Each row is a point. The points of each table are mixes of a few directions, plus a little noise. Count the directions of each table, and those that both share. Where both have some left over, give the other angles between the two spaces (their principal angles), to ten degrees, smallest first.
In the rows, 128 means zero.

First, 7 rows:
[[113 171]
 [142  89]
 [148  71]
 [148  72]
 [130 122]
 [ 95 222]
 [120 149]]
Second:
[[ 86 128]
 [195 127]
 [ 62 129]
 [168 128]]
Directions: first 1, second 1, shared 0; angles 70

First (6 x 4):
[[149 131  97  68]
 [ 89 124 185 243]
 [135 127 119 109]
 [128 128 126 126]
 [109 126 154 179]
 [157 129  89  45]]
Second:
[[ 96 124 173 219]
 [137 128 115 102]
 [162 132  81  31]
 [ 98 125 170 213]
 [136 129 117 106]
 [138 129 113  97]]
Directions: first 1, second 1, shared 1

First:
[[135 156 104 127 121 158 198 154]
 [122 141 146  85 193 138 168 163]
 [133 129 109 153  86 131 125 115]
 [128 118 129 141 110 118 100 112]
 [125 133 138 108 160 131 144 144]
 [122 139 145  88 190 137 163 160]
 [123 121 145 111 157 120 115 131]
 [135  87 109 211   7  92  10  46]]
Second (8 x 8):
[[101 147  83  50 137 123  66  86]
 [138 141 151 144 106 126 190 139]
 [155 116 169 205  95 172 168 125]
 [166 129 159 139  91 107 107 100]
 [121 120  64  95 166  74  84 176]
 [126 116 134 148 140 138 130 140]
 [ 77 138  77 139 155 192 197 166]
 [139 117 186 104 135  91  82  95]]
Directions: first 2, second 5, shared 1; angles 30

First:
[[ 70 183 107 244 177 109 216 122 171  99 126]
 [ 83 183 126 217 151 103 170 150 166 102 163]
 [100 167 130 181 135 110 143 155 160 107 162]
 [128 127 103 105 120 137 116 161 173 106 108]
 [147  90  92  71 127 157 127 121 147 124  56]
 [188  70 168  27  86 142  53 100  44 176 138]
 [166  95 184  89 106 124  89  77  24 185 165]
 [141 102 112  98 131 144 131 110 122 133  87]
 [129 135 129 122 116 125 108 156 147 118 145]]
Second:
[[ 95 168 128 195 147 110 162 139 152 111 152]
 [145  99 144 124 142 134 150  55  57 166 105]
 [137 134 164 122 109 114  93 137 100 142 180]
 [ 94 168  83 153 130 128 137 205 239  71 121]
 [158  91  97  39 102 156  80 161 163 117  84]
 [ 91 171 116 194 148 112 161 152 172 100 147]
 [157 104 160  83 105 128  85 115  77 158 152]
 [188  40 136  33 126 164 120  25  22 190  49]
 [111 160 143 166 126 110 127 153 142 118 172]
 [107 147 109 165 145 125 159 136 162 108 116]]
Directions: first 3, second 3, shared 3

First, 9 rows:
[[ 94 153 182  92 164 174 137 144 122  93 223  90  74 125]
 [ 97 147 169  92 148 146 137 128 129 108 194  98  80 136]
 [ 78 161 195  62 158 150 141 117 134  99 230  79  51 144]
 [154 111  88 149  96  84 120 109 139 160  51 157 164 137]
 [157 108  87 158 100  94 120 116 132 154  57 158 170 129]
 [158 108  85 162 104 102 122 124 131 153  56 158 176 124]
 [110 134 163 155 189 239 129 207  93  65 230 108 122  82]
 [137 125 108 115  96  70 126  87 143 159  73 141 134 150]
 [165 105  79 165  94  88 119 116 135 164  38 164 182 129]]
Second, 10 rows:
[[127 109 153 209 171  50 100 100 165 123 166 102 133 128]
 [131  37 121 130 115 186  78 200  86 162 115  88 156 100]
 [135 224 138 122 135  96 175  74 149 121 127 122  95 168]
 [143 150 144 156 154  96 152 143 155  85 138  92 126 132]
 [137 121 101 133 144 174  79  57 108 181 188 193 131 133]
 [ 68  63 176 108 109  91 109 170 126 131 117  85 110 108]
 [126  67  97 141 140 147  73  87 121 143 177 229 156  98]
 [132 232 136  73 134 136 204 102 149  70 146 144  87 156]
 [192 202  94 135 111 151 191 167 126 111  45  87 150 154]
 [ 92  72 123  73  67 150 123 179  95 151  58 142 135 104]]
Directions: first 2, second 6, shared 1; angles 30

First, 10 rows:
[[136 174 104 159 166 136 210  88 127 139 152 182  97 132 141 120  83  92
  164 159]
 [124 144 111 208 104  95  52 121 150 120  94 126 129  57 135 178 108 140
  103 183]
 [126 111 137 128  99 126  82 127 139 136 118  97 138 103 118 132 136 145
  113 131]
 [131 128 104 125 123 143 122 100 118 122 125 145 150 101 110 133 110 111
  130 173]
 [141 127 139 116 102 123 114 203 127 117 120 124 123 173 132 113 176 141
   95  62]
 [119 109 115  92 159 152 149  82 107 117 134 139 158 121 111 128 104 111
  154 166]
 [144 127 175  97  98 128 150 200 145 161 145  94  79 198 138  76 189 155
  115   7]
 [103 114 152  83 210 124 206 123 104 110 146 134 126 202 155 123 123 119
  171  95]
 [140 139 105 128 122 140 136 129 121 123 129 153 137 122 118 125 125 114
  122 143]
 [118 107 139 145 101 117  56 106 145 137 110  88 139  72 117 150 124 153
  115 157]]
Second (10 x 20):
[[105 133 121 154 155 143 106 118 115 138  73 134 134 130 171 147 129 151
  133 154]
 [147 139  92 108 109 175 135 150 105 132 106 169 147 148 124 105 148 118
  113 129]
 [ 99 118 209 117 149 153 168  82 150 237 130  54  50 165 183  77 138 185
  185  57]
 [141  96  94  69 132 114 121 173  97  34 145 159 203 141  74 147 137  88
   94 138]
 [173 136  86 116  68 125 126 154 137  93 171 159 151  94  59 116 125  85
   93 142]
 [123 157 143 165 144 129 157 119 139 168 120 129  81 143 165 120 123 141
  146 111]
 [143 163 114 173 109 141 129 118 139 160 114 145  99 113 143 118 120 132
  126 138]
 [116 129 154 158 132 109 119 102 148 151 131  98 102 104 140 137 113 143
  140 129]
 [117 115 149 110 161  94 154 143 126  93 158 118 129 151 123 142 125 117
  138 107]
 [118  93 121 109 127 101  74 125 124  75 126 114 183  86  97 169 116 123
  109 169]]
Directions: first 5, second 5, shared 4; angles 90

First:
[[130 140  64  50 181 130 132  87  42  69  57  63  91 133 147 135 124 121
  113 159 124 186 127 123 175 148 126 175 123 107  96 132]
 [119 136 161 142 134 105 147 163 172 117 132 171 153  93 134 151 156 130
  130  92 106 112 110 152 108 133 124 130 146 177 156 132]
 [201  83 122 208  72 135 124 151 189 162 149 147 146 128 115 131 110 134
  142 121 154  36 138 110 124  66 160  81 118 144 105 119]
 [ 81 195  68  89 174 153 113 100  38 103 110  68  73 139 167 108 129 123
  107 177 137 198 114 125 103 150 103 181 141  99 102 134]
 [172  83 153 193  67 132 119 144 190 182 169 160 154 143  98 120 111 135
  145 115 149  58 144 114 125  89 151  71 112 125 125 121]
 [170  83 107 104 142 105 133 139 147  98 112 129 104  70 170 165 129 137
  157 124 182 114 117 145 176 118 105 162 102 165 149 104]
 [ 45 136 245  87 116 111 131 120 150 168 170 183 176 174  68 101 130 120
  127  93  77 180 152 136 122 188 111  93 132  89 188 140]
 [ 67 194  51  43 201 147 103  92   9  83 113  55  27 100 217 116 129 126
  124 200 184 238 100 139 119 166  60 235 121 108 129 114]
 [164 134 124 219  98 134 139 163 179 144 133 149 168 131 104 130 144 127
  114 105  94  51 124 122  88  87 173  83 155 161  97 140]
 [132 102 182 143  95 122 137 124 166 155 131 158 189 171  59 119 124 123
  123  97  78 103 155 116 140 132 164  71 132 108 128 142]]
Second, 10 rows:
[[ 79 106 145 122 140 167 116 144 141 162 168 176 120 141 107 122 106  94
  127 171 165 137 151 126  97 139  93 120 110 115 183 135]
 [152 105  64 120 161 154 125 127 107 104  89 113 107 125 128 146 113 107
  120 170 150 115 135 119 142 110 132 140 116 133 114 132]
 [ 80 108 148 125 141 164 115 145 145 164 170 178 120 143 107 125 107  96
  129 172 163 136 152 126  95 142  90 120 110 116 185 136]
 [194  95   8 113 178 158 132 120  84  69  45  78  96 117 139 163 113 102
  110 183 153 103 131 110 170  94 152 153 116 142  78 134]
 [106 176 225 144  71  73 136 121 159 156 175 136 165 127 135 100 158 176
  143  42  77 146 105 145 115 148 136 110 153 127 134 116]
 [ 85  84 106 116 165 195 110 147 130 157 151 179 101 146 102 136  90  71
  123 215 190 131 164 117  98 134  83 128  96 114 189 144]
 [ 60  84 133 120 162 199 105 155 142 176 179 200 106 152  93 128  88  67
  127 217 194 138 169 122  83 144  68 123  96 107 210 144]
 [169 175 151 139  87  59 147 106 127 100 104  77 156 112 154 119 166 188
  133  37  63 127  91 139 157 124 173 127 159 141  69 112]
 [220 159  73 133 115  70 151  99  96  56  43  36 135 101 166 139 162 180
  123  62  71 108  89 127 189 101 198 147 157 153  24 116]
 [132 192 222 148  58  43 144 111 152 134 155 107 173 119 150 100 174 200
  144   7  49 142  90 147 134 143 158 114 167 133  97 109]]
Directions: first 5, second 2, shared 1; angles 60

First, 11 rows:
[[183 165 139 125  86 110 131 129 129 161 130 125 148 132 123 169 200 132
  109 116 124 170 124 129 150  99 142 175 130 186 100 127]
 [209 184 156 153 102 134 122 162 142 187 121  98 143 131  89 149 211 157
   91  69 121 181 104 148 156  71 191 210 156 212 108 124]
 [113 122 129 143 157 147  98 134 114 143 106 123 114 133 127  95 104 138
  121 100  93 115 146 108 109 139 116 120 126  95 147 145]
 [ 35  60 103 110 171 132 165 114 145  40 154 145 110 114 144  97  18 104
  178 197 185  62 115 152 111 173 110  42 124  55 158 108]
 [147 146 145 164 159 162  92 161 125 171  98  99 114 133  98  89 130 159
  102  60  92 133 129 125 118 109 160 160 148 132 146 141]
 [175 163 142 141 111 130 109 140 122 173 114 116 136 134 115 139 181 143
  102  88 101 160 131 119 137 103 144 174 135 165 116 137]
 [105 108 111  95 104  99 158  98 130  87 152 153 138 123 156 158 119 100
  152 190 159 119 129 129 133 148  96  95 109 119 115 117]
 [159 147 122  96  65  84 144  95 117 132 145 153 155 132 158 192 191 105
  127 168 131 161 140 113 147 126  94 140 104 164  89 127]
 [ 96 106 124 134 159 143 132 135 136 105 129 123 115 122 122 100  81 129
  141 133 142 102 121 140 119 139 135 104 135 100 147 123]
 [133 131 125 117 110 115 135 118 125 125 134 137 136 129 138 146 143 120
  130 143 131 135 131 124 134 129 117 128 120 136 116 127]
 [ 51  77 112 129 184 150 121 122 123  84 122 135 101 123 139  75  32 120
  154 146 129  72 140 120  96 171 100  61 121  45 165 133]]
Second, 8 rows:
[[139 134 138 133 125 133 159 151 164 116 144 113 132 120 101 135 134 139
  135 131 177 135  89 177 151 102 185 148 155 169 125 101]
 [ 86  96 112 121 151 130 149 119 127  79 149 132 121 113 138 113  72 110
  148 161 154  93 120 130 120 156 110  80 122  86 145 122]
 [ 92 120 125 110 126 123  82 106 118 160  77 158 113 160 158 116 127 137
  135 124  72 129 183  99 106 146  89 122 103  98 131 145]
 [137 149 150 154 148 157  74 157 138 192  72 114 113 151 102  89 145 170
  105  56  76 145 143 130 118  99 167 177 146 144 142 140]
 [ 73  99 128 111 142 127 119 124 155 120 100 148 112 149 136 108  94 137
  153 149 134 112 142 152 119 134 134 115 125 112 140 115]
 [213 144  97 151 120 116 184 108  29  61 249  93 165  52 141 174 135  51
   89 149 150 113  96  37 128 176  36  67 111  83 111 167]
 [171 159 134 108  69  97 135 114 135 155 128 142 152 140 141 182 202 125
  118 138 126 173 134 129 151 103 126 169 119 188  94 122]
 [109 124 138 134 142 139 126 146 163 136 105 126 117 140 110 109 118 150
  140 117 140 128 117 168 132 109 172 146 145 144 138 110]]
Directions: first 3, second 4, shared 3

First (9 x 32):
[[152 117 126 118 110  66 106 105 114 151  83 106 166 130  92 107 101 134
  122 112 126 124 166 165 132 127 141 122 128 119 155 130]
 [156 133  93 152 166 114 140 158 126 167 178 149 134 127 165 156 146 126
  110 140 130 121 103  93 192 127  71  82 126 120 114 119]
 [138 139 131 155 175 132 136 145 101 136 192 154 108 110 157 156 175 164
  131 129 125 117  86  69 174 136  87 120 121 156 135 108]
 [106 125 141 111  99 152 129 116 146 102  97 117 120 136 113 113 109 111
  135 130 129 137 141 155  82 124 162 150 131 123 120 139]
 [109 106 122 118 116  98 148 103 126 119  79  85 182 127  62  99  88  94
  126 112 134 124 176 188  75 115 138 162 155 101 149 120]
 [120 120 142 126 134 109 160 112 118 138 116 110 156 115  99 130 129 128
  138 121 126 126 142 137 102 119 124 154 141 121 151 123]
 [109 150 110 140 125 229  24 166 140  34 177 177  18 149 183 111 137 138
  105 133 133 134  72  97 164 163 154 106 104 179  70 119]
 [133 126 161 100  89  99 139  99 133 149  74 111 146 128 108 122 114 138
  147 125 123 135 160 155  89 121 170 146 122 119 151 151]
 [131 135 125 134 139 149 171 151 149 158 157 145 119 130 172 161 149 120
  134 149 126 132 105  97 141 120 105 108 123 115 110 141]]
Second:
[[144 143 157 124 121 122 107 120 116 139 134 146 101 122 149 140 152 174
  142 129 118 130 114 100 146 140 146 123 106 155 141 137]
 [140 137 129 134 138 137 145 143 135 153 155 148 113 128 166 156 152 138
  132 142 125 129 105  94 154 128 112 108 117 130 119 137]
 [107 144 169 107  94 179 113 119 145  96 116 143  73 135 150 130 140 149
  150 137 121 143 114 117  92 136 182 149 109 151 115 150]
 [142 128 125 135 141 105 131 128 116 147 137 130 139 121 129 135 136 139
  126 126 126 123 127 118 149 129 112 119 126 129 139 123]
 [112 132 117 130 132 177 171 155 162 131 151 141 111 138 167 153 139  97
  129 152 132 136 106 111 119 117 114 119 131 109  93 140]
 [125 108  78 139 140 112 127 139 132 120 120 107 169 135  96 105  92  78
   99 120 141 120 151 168 131 120  98 119 153  97 118 110]
 [ 87 145 202 105 106 193 189 112 148 114 126 137  85 121 152 159 167 150
  179 147 116 146 106  96  54 120 176 182 119 142 128 156]
 [143  89  79 142 146  19  87  95  74 120  79  66 233 114   7  58  62 103
   90  76 141 101 201 215 132 126  99 143 169 109 181  78]
 [154 128 123 126 113  87  43 112 101 114 106 127 123 130 105  93 107 159
  113 105 127 121 144 148 160 149 149 113 114 154 145 119]
 [126 126 100 140 147 149 169 157 151 146 157 137 133 135 158 151 135  93
  119 147 134 129 112 113 141 116  92 106 136 102 101 130]]
Directions: first 5, second 4, shared 4

First (9 x 32):
[[122 117 114 165 114 122 147 116 167 155  98 115 108 131 162 142 133  88
  159 101 123 103 126 109 143 133 132 127 113 138 137 104]
 [110  77 101 160 112 163 136 123  89 153 102  94 186 114 151 148 101 111
  133 123 144 155 106 129  89 143 168 131 134 119 156 129]
 [162 188 171  66 149 100 112 134 156  94 162 160  78 149  89  78 156 180
   93 150 100 102 160 134 175 102  86 124 142 115  92 127]
 [138 124 132 146 126 133 146 113 147 149  98 116 119 126 145 115 135  92
  147 100 109  84 134 108 152 142 132 120 118 118 133 103]
 [133 153 127 107 115  97 118 133 187 122 142 134  82 162 138 122 141 179
  102 157 125 146 143 136 151  82 104 139 148 136 111 119]
 [125 127 122 140 121 121 133 125 150 136 120 126 114 133 142 136 131 118
  138 121 128 123 128 122 135 125 126 129 123 135 129 119]
 [ 99 120 124  91 156 144  85 168   7  69 204 162 198  94  59 165  96 175
  101 176 183 227  99 178  39 140 136 137 134 148 128 212]
 [126 124 126 151 130 129 140 121 132 139 112 128 123 117 136 136 131  85
  157 101 124 100 125 113 134 149 131 121 107 134 134 120]
 [138 120 134 126 129 143 134 120 117 136 114 116 144 125 130 110 126 124
  123 122 117 113 131 123 134 135 137 124 134 109 132 119]]
Second, 8 rows:
[[ 80 118 139 145 124  80 149 148  98 141 111 125  88  80 123 141 158 141
  170 153 127 130 151  80 126  99 109  44 113  83 130 103]
 [112  98 129 102 151 163 133 135 121 140 131 151 149 140 135 129 166 125
  108 145 120 141 106 142 123 160 134 119 162 156 138 160]
 [163 223  77 182 164 143 132 100 179  48 155  68 139 135 126  85  72 126
  124  94 130 122  93  91  97  94 142 173  37 148 113  48]
 [124 108 156 132  63  73 126  96 128 162  95 122 135 123  91 164 109  88
  153  93 112 142 128  99 167 117 138 175 113 104 153 145]
 [161 122 161  91 118 146 135 122 133 108 131 130 158 162 148 111 122 134
  102 107 143 117 129 158 119 179 129 158 149 160  97 143]
 [118 111 137 123 118 112 119 134 116 158 120 148 109 116 114 143 140 121
  139 137 119 123 144 132 151 119 121 115 143 108 141 147]
 [136 113 144  98 139 141 114 142 119 150 134 167 113 134 123 126 151 128
  117 141 120 106 146 162 152 146 115 119 166 129 127 163]
 [130 131  82 150 148 165 116 147 131 117 146 113 133 134 163 123 106 160
  110 154 154 142 126 160  89 110 136 122 138 137 125 115]]
Directions: first 4, second 6, shared 1; angles 60, 70, 80

First:
[[150 100  94 147 109 135 135 146 100 101 181 136 126  98 165 157 101 174
  134 136 188 138 112 168 173 115 114 119 171 180 152 103]
 [174 160 195 127  98 151 197 132 145 152 149  92 155 159  91  48 137 174
   82 151 131 195 147 182 183  86  91 125 125 165 189 131]
 [ 61 116 138  98 103  89 107 177 121 164 120  70 146 139 108 115 109 144
  196 201 148 129 174 106  78 147 113  88  77 123  65 123]
 [120 130 147 114 119 101 137 169 148 166 112  90 141 169  91  83 129 153
  130 166 134 147 174 132 119 121  94 109 106 121 105 138]
 [134 191 214 111 138 164 164  69 161 156  83 120 141 155  81  67 171  72
   85 102  40 147 124 107 111 123 150 153  82  89 160 158]
 [140 186 195 121 146 171 154  53 154 135  89 140 129 136  98  92 170  59
   81  80  37 130 101 103 112 127 166 164  98  91 165 156]
 [ 66  82  78 124 104  91  84 172  89 118 154 104 128  89 162 186  85 151
  213 181 190 104 137 116  97 155 127  93 123 151  71 100]
 [132 102  95 149  97 152 130 119  74  79 201 139 130  56 191 191  93 155
  157 136 191 132  78 162 165 125 140 124 170 197 164  90]
 [139 132 109 140 154 146 113  88 128 100 118 173 108 109 148 161 141  86
  108  76  99  99  91 111 125 137 158 155 148 108 138 134]
 [ 95 124 118 113 147  93  96 149 148 157  82 119 121 160 103 120 133 108
  146 137 106 106 161  89  82 146 124 120  99  79  72 144]
 [193  87  23 168 191 119  86 128 141  82 119 221  82 136 163 184 135 126
   72  43 140  78 102 132 167 122 129 158 213 107 126 133]]
Second (9 x 32):
[[ 94  48  57 102 149 110  79 171 115 150 158 161 136 117 145 158 123 172
  142 113 135  77 109 153 124 151  93 127 167 152  98 118]
 [140 154 161 136 100 121 134 137  94 136  91  43  77 131 153 140 103 137
  153 131 142 190 182 142 149 126 199 121  54 139 152 112]
 [ 98 152 150 139 101 166 154  67 118  77 190 168 180  65 139 146 126  84
  153 163 141 104  52 101 102 130 116 122 163 147 138 118]
 [174 155 177 130 107 118 159 165 125 167  89  45  93 179 113  80 122 176
  106 132 133 212 205 173 178 100 150 121  67 140 167 126]
 [156 119 101 130 153  52  94 212 154 173  35  72  68 222 102 103 122 162
  123 128 140 156 249 123 129 122 131 111  77  71  74 144]
 [210 181 127 194 125 149 166  77 135  44 134 166 106 112 155 148 123  90
   93 113 166 152 102 114 171  91 150 139 172 118 169 126]
 [ 78 110 126 104 132 158 119  94 123 126 166 171 168  83 132 142 141 102
  141 124  97  79  61 115  94 151 114 137 151 139 121 129]
 [145 154 139 134 162 160 137  68 158 111 115 192 139 126 112 118 167  70
   78  77  66  93  77 102 115 130 132 160 156  94 145 154]
 [ 56  79 117  86 119 117 111 162 130 166 172 133 185 117 108 115 127 161
  165 173 130  90 111 134  87 149  66 108 140 152  86 125]]
Directions: first 4, second 6, shared 4

First:
[[127 128 128 127 127 128 127 126 129 127 130 127 127 127 129 128 127 126
  128 130 128 127 128 129 129 128 129 129 128 127 127 128]
 [209 157 117 147 159 106 163 212 114 147  61  90 126 141  85 124 185 178
  181  68 110 182  96 133 114 167  96  87  98 153 155 138]
 [ 94 116 133 120 115 138 113  94 134 120 155 143 128 123 145 129 105 106
  106 153 135 106 142 126 134 112 142 146 141 117 117 124]
 [142 133 126 132 134 124 134 144 125 131 117 121 127 131 121 127 138 138
  137 118 125 138 121 129 125 135 123 120 123 132 134 130]
 [ 21  89 142 102  88 158  80  18 147 104 216 177 130 112 184 133  52  62
   58 208 152  57 173 121 147  78 169 185 168  95  93 115]
 [179 146 121 141 148 113 150 182 119 141  84 104 127 136 100 125 164 160
  161  90 116 162 106 132 119 152 108 100 108 144 146 134]
 [197 154 119 144 153 110 157 199 117 144  72  97 126 138  92 124 176 170
  172  77 113 173 101 133 116 161 101  93 103 150 152 137]
 [ 10  86 144 101  84 160  78   7 147 101 225 181 131 110 190 133  46  56
   52 214 155  49 176 121 149  72 173 190 173  91  89 114]
 [209 157 117 147 159 106 162 212 115 146  62  90 126 140  85 124 185 178
  180  69 110 183  95 134 113 167  96  85  98 154 155 138]
 [ 91 115 133 119 113 137 112  89 135 120 158 145 129 122 147 130 102 105
  104 155 138 103 144 125 135 109 142 147 142 116 115 123]]
Second (8 x 32):
[[152 163 152  86  93 118 110 140 133  99 106  84  85 191 174 174  86 161
  176  77 121 116  93  58 107 157  75  97 156 179 135 113]
 [140 168 100 204 157 120 143 168 185 163  81 166 213 109 111 102 124 126
  139 111 106 103 120 132 124 141 167 122 144  99  80 110]
 [150 138  87 153 167 135 113 168 130 158  95 150 154 123 129 113 140 111
  116  97 135 134 101 145 153 132 121 129 118 117 135 132]
 [105 130 143  98  98 133 104  98 134 106 148 122 106 152 168 151  84 122
  126 130 134 102 126  95 127 123 116 133 152 140 121 118]
 [161 142 104 166 161 123 145 174 135 155  90 136 162 114  99 107 160 136
  138 104 119 147 116 150 131 139 134 118 114 118 127 132]
 [ 91  69 132 144 143 138 157  85 100 136 181 154 136  62  72  87 181 105
   81 207 137 154 184 203 139  91 176 161  91  83 134 152]
 [ 94  75 175 133 107 116 190  70 106 109 192 117 117  72  56 102 183 144
  120 223 119 160 204 179 100 105 179 142  98 103 127 145]
 [131 138 130  41  98 141  61 120 101  94 130  96  49 202 217 186  66 120
  131  75 154 111  78  63 145 137  48 121 152 183 165 123]]
Directions: first 1, second 4, shared 1
